Each wall is flat, endless, passes through zero and stands at right angles to its row. A trip goes straight from one point to another. Which walls does it cross, in order?

Walls:
(1): [ 0.99 -2.24 -0.68]
(2): [1.68 1.11 0.21]
(3): [-1.71  3.38 -0.69]
Trips:
[-0.69  1.18  1.08] to [ 1.19 -0.26  0.12] -> 3, 1
[ 2.98 -1.15  2.05] to [2.58 0.08 0.60] -> none
[ 0.13  1.21 -0.15] to [ 0.14 -1.38  0.81] -> 3, 1, 2
[-0.65  0.59 -1.14] to [-1.31  1.57  1.08] -> none
[-0.07  1.34  1.13] to [2.33 0.03 0.35] -> 3, 1
[-1.18  0.53  1.17] to [-1.42  1.56 -1.14] -> none
[ 1.01  2.20 -3.10] to [-0.56 -0.75 -0.43] -> 1, 2, 3

Walls:
(1): [ 1.67 -0.38 -0.36  3.03 -0.06  0.00  0.27 -0.76 -0.29  1.62 -1.04]
(2): [ 1.90 -0.30  2.44 -0.77 -1.59 -2.40  0.37  1.05 -2.26 -0.48 -0.03]
(3): [ 1.95 -1.54  0.76  0.67  1.66  0.79  2.03 -0.51  1.37 -0.18  0.46]
(4): [-0.59  1.62  2.88  0.77 -0.67  2.04  0.34 -1.06  1.96  0.04 -1.34]
(5): [-1.73 -2.41  2.30  1.44  0.08  0.08  0.74 -0.10 -3.24  0.43  2.38]
Trips:
[ 0.24 -0.78  0.16  0.34  1.60  0.34 -1.60 -1.31  0.26  0.73 -0.56] to [ 0.27  1.71  0.08 -1.82  1.32 -0.80  0.68 -1.01 -1.10  1.76 -2.80] -> 3, 2
[-0.37 -2.21  0.01 -1.43 -0.62  0.64 -2.93  0.30 -4.18 -0.54 -1.43] to [ 0.79 -0.28  0.46  2.35 -0.59 -0.35  1.16 -0.46  0.27 -1.92  0.67] -> 1, 3, 4
[-1.41  0.52  0.24 -0.29  1.66 -2.55  1.73  0.39 -1.61  0.80  2.36] to [-1.33  2.80  1.77 -0.55 -0.94 -1.03  1.38  0.07  1.88 -2.62  0.55] -> 4, 5
[-1.70  2.48 -0.51 -0.53  0.50  2.76  2.47  0.36 -1.43 -2.87  0.20] to [ 1.11  0.08 -0.11 -1.48 -0.10 -0.08 -0.32  0.43 -0.30 -0.70 -0.21] -> 5, 2, 4
[-1.21 -0.31  1.11 -0.49 -2.19  0.95  1.57  0.63  2.91 -3.11  0.22] to [-0.63  0.73 -0.83 -0.18  0.64  0.81 -0.16 -1.75  0.13 -0.46 -0.67] -> 3
[ 2.45 -0.67  2.16  1.45  1.68 -0.22  1.15 -0.81 -0.12  0.43 -0.96] to [-0.07 -1.52  0.51 -1.15  0.79  0.21  0.54 -2.97 -1.10 -0.66 -0.23] -> 1, 4
